Each row is a point. Examples show where two turns around zero, p and q, send a point. Where does a point land after both, in the order given? Backwards means that the second turn is done in reverse. Each puzzle has new turns, and all numbers are rounded.

Turn p:
[0.63 0.19] => [0.56 0.34]
[-0.51  2.11] => [-1.01  1.92]
[-0.12 -2.30] => [ 0.44 -2.26]
Turn q:
[ 1.23 -0.18] => [ 0.63 -1.07]
[-1.53 -1.55] => [-2.17  0.22]
[1.07 2.34] => [2.49 0.64]
[-0.77 -0.62] => [-0.97  0.21]
Where do these land?
p, then q: [-1.20 -1.45] => [-1.83 -0.44]
p, then q backwards: [-0.66  2.11] => [-2.19  0.29]
q, then p backwards: [-0.39 -0.52] => [-0.64  0.14]
p, then q: [ 2.25 -0.14] => [ 1.71 -1.46]

Turn p:
[-1.41  0.24  0.33  2.35] => [0.32 0.38 0.73 2.63]
[ 0.42  1.07 -0.43  0.77] => [1.04 0.99 0.01 0.23]
[-1.07  1.11  0.78  0.85] => [-0.18  1.00  1.24  1.07]
[-1.56  0.77 -0.41 -0.69] => [-1.42  1.24 -0.14  0.27]
[-0.33 -0.45  2.49  0.30] => [-0.41 -1.13  2.25  0.31]
[ 2.12 -2.46 -1.75 -2.24] => [ 0.00 -2.14 -2.79 -2.50]
[ 1.83 -0.27 -1.01 -1.34] => [ 0.66 -0.33 -1.28 -2.01]
Turn q:
[ 1.01 -0.63 -1.12 -1.06] => [ 0.49 -0.75 -1.71 -0.23]
[-2.95  0.71  0.30  1.55] => [-2.63  0.69  2.06  0.29]
[ 0.14 -1.10  1.17 -0.58] => [ 0.90 -1.25  0.74 -0.11]
[ 2.32  1.76 -0.99 -1.63] => [ 1.58  1.37 -2.32 -1.54]
[-0.52 -0.75  0.63  1.72] => [-0.35 -0.07  1.22  1.60]
Where do these land?
p, then q: [-0.14  1.34 -0.30  0.12] => [ 0.20  1.23  0.05 -0.60]
q, then p: [ 1.23  0.04  0.37 -1.14] => [ 0.65 -0.35 -0.76 -1.35]
p, then q: [ 1.52 -2.00  1.75  0.99] => [ 1.73 -2.26  0.29  1.48]
q, then p: [-0.92  1.62  0.41 -1.85] => [-1.75  0.49  0.14 -1.93]
p, then q: [-1.69 -1.01 -2.24  1.88] => [-1.73  1.39 -0.95  2.57]

Turn p:
[-0.54  1.80  2.68 -0.39  1.31  1.20  2.78 -3.01] => [-0.85  0.90  3.47  0.79  0.10  1.24  3.84 -0.51]
[-1.34  0.77  1.25  0.81  1.21  2.83  0.92 -2.64] => [-0.35 -0.16  1.46  0.97 -0.33  3.25  2.63 -1.05]
[ 1.16 -1.30 -1.87  0.58  2.44 -0.82 -1.00  1.26] => [ 1.70  0.55 -2.35  1.26  2.09 -0.56 -1.04 -0.12]
[-1.82  1.68 -0.31  1.64  0.11  0.85  2.55  0.02] => [-0.54 -0.19  0.12  2.04 -1.95  0.70  2.22  1.56]
[ 1.80  0.70 -1.01 -0.31 -2.02 -0.62 -1.66  0.26] => [ 1.15  0.88 -0.23 -1.74 -1.42 -0.88 -2.00 -0.40]
[-0.71 -1.03 -1.33 -0.68 -0.19 -0.97 -0.20 -0.69] => [-0.75  0.03 -1.68 -0.70  0.18 -0.73  0.40 -0.83]
[ 0.48  0.54  0.17 -0.88  0.31 -0.45 -0.29  0.58] => [-0.13  0.91  0.32 -0.23  0.54 -0.40 -0.62  0.45]
[ 1.87 -2.44 -1.04 -0.34 -1.73 -1.13 -0.65  1.80] => [ 1.44 -1.53 -1.41 -1.94  0.56 -2.12 -1.84  0.49]
[ 0.19 -0.53  0.96  0.27  0.73  1.13  0.22  0.33] => [ 0.44 -0.75  0.70  0.37  0.91  0.96  0.15  0.35]
[-1.69  0.84  0.02 -1.13 -0.54  0.64  0.01  0.98] => [-1.82  0.25 -0.14 -0.36 -0.46  0.83 -0.32  1.40]
[ 0.59 -1.03  0.48  0.43 -1.63 -2.67 -2.69  1.11] => [-0.30 -0.89 -0.27 -0.44 -0.21 -2.30 -3.43 -1.36]
Turn q:
[-0.55  0.14 -0.24  0.61 -0.57  1.93 -0.85 -0.13] => [ 0.34 -0.03  0.13  0.45  0.04  2.19 -0.61  0.23]
[-1.86  0.72  0.64 -0.95 -1.28 -0.81  0.07 -1.00] => [-1.94  0.30  0.42  0.90 -1.41 -0.13 -0.72 -1.12]
[-0.52 -0.68 -2.09 -1.21 -0.41  0.08  0.12  2.95] => [-0.18  0.97 -1.66 -1.71 -1.43  0.07 -0.40  2.57]
[ 0.23  1.89  0.77  2.10  0.80 -0.78  1.56 -2.34] => [ 0.66  1.05  0.47  2.67  1.47 -1.00  0.93 -2.21]
[ 1.53 -1.75 -1.31 -1.60  2.05  1.58  0.16  0.24] => [ 0.84 -0.52 -1.32 -3.12  0.84  0.98  1.52 -0.02]
[ 0.15  2.27  2.49  0.19 -0.25 -1.06  0.21  0.13] => [-0.41  0.81  2.85  1.32 -0.22 -1.29  0.43 -0.22]
[ 0.65 -1.22 -1.55 -0.22  1.40 -0.26 -1.84  0.46] => [ 0.63 -0.37 -0.93 -2.20  1.32 -0.08 -1.35  0.42]
[ 1.46 -1.87 -2.05 -1.06 -1.84  0.74 -0.87  0.75] => [ 1.60 -1.57 -1.56 -1.73 -1.93  0.74 -0.91  0.81]
[-1.09  0.49  3.34  2.14  0.10 -1.42  1.45 -1.06] => [-1.57 -0.64  1.58  3.42  1.31 -1.47  1.11 -0.48]
Where do these land?
q, then p: [-0.04  1.00  0.77 -0.40  1.63 -0.62  1.31  1.61] => [-1.09  0.97  0.91  1.23 -0.03 -1.22  0.57  1.68]
p, then q backwards: [ 0.55 -0.97 -1.98  1.15  1.18  1.99 -0.09  1.03] => [ 0.71 -1.17 -1.93  1.90 -0.38  1.85  0.30  0.21]
p, then q: [-0.18  1.21  0.30 -0.99 -0.19 -0.93  0.21 -3.13] => [-1.18  0.92  0.66  1.58 -1.16 -0.25  0.98 -2.40]
p, then q: [-0.47  0.93 -0.75 -1.05 -2.27 -0.82  0.69 -1.13] => [-1.32  0.45 -0.08  0.35 -2.72 -0.69 -0.24 -0.56]
p, then q: [ 0.56 -1.66 -1.34  2.14  1.11 -0.53 -0.76  1.56] => [ 2.35 -0.75 -1.58 -0.67  1.63 -0.57 -1.37  0.31]
q, then p: [ 0.56 -1.99  1.33 -1.66  1.94 -0.32  1.11  2.06] => [-1.95 -0.25 -0.59 -0.30  1.83 -1.58  1.25  2.53]
q, then p: [-2.44  1.68  1.10 -1.85 -1.47 -0.58 -1.00 -2.02] => [-2.49 -0.90  1.12 -0.15 -2.13  1.56 -0.11 -2.39]
p, then q: [-0.88  0.36  1.35  0.85 -1.79  0.49  0.36 -1.49] => [-1.19 -1.87  0.13  1.26 -1.33  0.65  0.60 -0.44]
q, then p backwards: [ 2.35 -0.55 -0.77  1.81 -0.15  1.32 -1.83  1.53] => [ 2.65 -0.83 -0.03  0.53  0.15  2.13  0.20  2.14]
